Each row is a point. The points of each table are mixes of a few directions, plus a little noise. How many directions does each table use, and how many do they share? Where both have some left over, give the other angles between the two spaces (their principal angles), to ten degrees, smallest first.

First (5 x 2):
[[-72  52]
 [ 35 -26]
 [ 51 -37]
 [  8  -6]
 [-22  16]]
Second (7 x 2):
[[ 59 -43]
 [-54  40]
 [ 40 -29]
 [-57  42]
 [ 26 -19]
 [-32  23]
 [ 18 -13]]
Directions: first 1, second 1, shared 1

First (8 x 6):
[[-36   8   4  29   6 -43]
 [ 78 -17 -10 -63 -12  95]
 [-28   6   3  23   4 -34]
 [ 15  -3  -2 -12  -2  18]
 [-10   2   1   8   2 -12]
 [  6  -1  -1  -5  -1   7]
 [  3  -1   0  -3   0   4]
 [-29   6   4  23   4 -35]]
Second (7 x 6):
[[ 20  -9  -2 -13  19 -14]
 [ -6  43  -7   6 -11 -49]
 [ 74 -16  17  24   7  29]
 [ -3  -9  11  33  16 -29]
 [  7   0  -8 -29 -12  34]
 [-54 -29   0  -2  15  -2]
 [-37  20 -12 -19 -34  31]]
Directions: first 1, second 4, shared 1

First (9 x 11):
[[  0 -33  -4  -5   3 -13   9 -19  18  17  -6]
 [ 90 -39 -15 -50  32  46  95  13 -17  55 -36]
 [-27  -1 -10  16  12 -27 -10  -1   6   3  14]
 [  3  16  16  -3 -39  27 -27 -11  -2 -33  -1]
 [ -4  11   2   4   8  -4  -2  11  -4   0   0]
 [-20  -2 -21   8 -11  -6 -10 -20   1 -12  28]
 [  3  40  60   4 -15   9 -39  35  -2 -23 -41]
 [-24  -5  -8  13   9 -27 -10  -5   7   4  11]
 [-20  12 -21  13   0  -5  -7  -4  -8 -11  29]]
Second (10 x 11):
[[-10  38  17 -17  23 -18 -11 -30 -18 -23   9]
 [ 45 -32  -9  -9  -7  35  28  18  -5  35 -25]
 [ 25  -4  -2  14 -16  31  32  47   7   7  14]
 [-33  -2  -1  -8  -3 -24  -5  -9  21 -27 -12]
 [-34   0  -4 -13  15 -38 -19 -42   5 -15  -5]
 [ 49 -24 -19  -7   5  33  71  27   3  27  19]
 [-12  18  12   7   1  -8 -34 -11 -11  -5   1]
 [-26  26  23  -1  -8 -13 -49  -9  -5 -25 -27]
 [-39  22  10   0   4 -30 -31 -19   5 -30   0]
 [ 35 -41 -28  35 -13  31  18  29  -2  57  27]]
Directions: first 4, second 5, shared 2; angles 40, 90
